Each wall is flat, endless, passes through zero and stands at right angles to its row. A trip goes straight from one point to another. List the walls that it crosses, first one first.

Walls:
(1): [24 40  5]
(2): [ 35  42 -26]
(3): [ 11 -10 -35]
Trips:
[-60 -28  12] to [-43 -95  41] => none
[-39 -34  34] to [  5  38 -20] => 1, 2, 3
[37 42 34] to [-44 -59 -27] => 2, 1, 3
[-19 -19  39] to [ 27 -40  46] => none
[ 29  -2 -59] to [-48  36  78] => 3, 2
[-34 -37  21] to [-13   3  55] => 1
[ 4 27 44] to [ -8 -31 -36] => 2, 1, 3
[16 29  7] to [55 46 -9] => 3

Walls:
(1): [-57  12  27 -13 -20   8  39   3  10 -25   2  21]
(2): [-54  23  32  21 -34 -43  52 -48  21  24  -9  35]
(3): [-27 -10   4 -29 -36  25  -8  46  -7  -5  55 -13]
(4): [ 68  26  68  29 -64  51  -5 -22   9  -1 -24  25]
(5): [  4  57 -11  15 -47 -39 -13 -37  -8  13  -8 -66]
Trips:
[ 26  11   8 -27  14   2 -34  34  48  13 -17  15] to [-13  24  -7 -34  30 -10  14   9 -32  24  61 -73] => 3, 4, 5
[  7  29  18 -12 -67  64  74  36  93 -32 -23   0] to [ 21 -25  19  38  36 -19 -30   1 -16  16 -13  16] => 3, 1, 2
[-20  12 -16  -6  29  -9  24 -18  18  50 -27  57] to [ 25  -5  43 -13  17   3   5  15 -22  25 -51 -10] => 4, 1, 2
[ 49  -1 -23  11 -27  47  20  -2  24 -11 -57 -36] to [ 34  95 -48 -18  40  33 -34  10   6   1 -18   2] => none
[ 62 -32  56  -8  35  26  16  29  12 -48 -16 -40] to [ -6 -46  -1   3  -3 -32 -41 -66 -39  32  41  27] => 4, 2, 5
[ 37 -14  28 -15  -1   9   4  80  48 -58  20  59] to [  1 -17   7  -1 -26 -16  25   9 -27  49   3  26] => 2
[ 20  21   2 -15  -9 -12 -19   4  25 -37  10 -41] to [-17  17  -4 -40   3  26  22  -4  17  61   7 -14] => 4, 1, 2
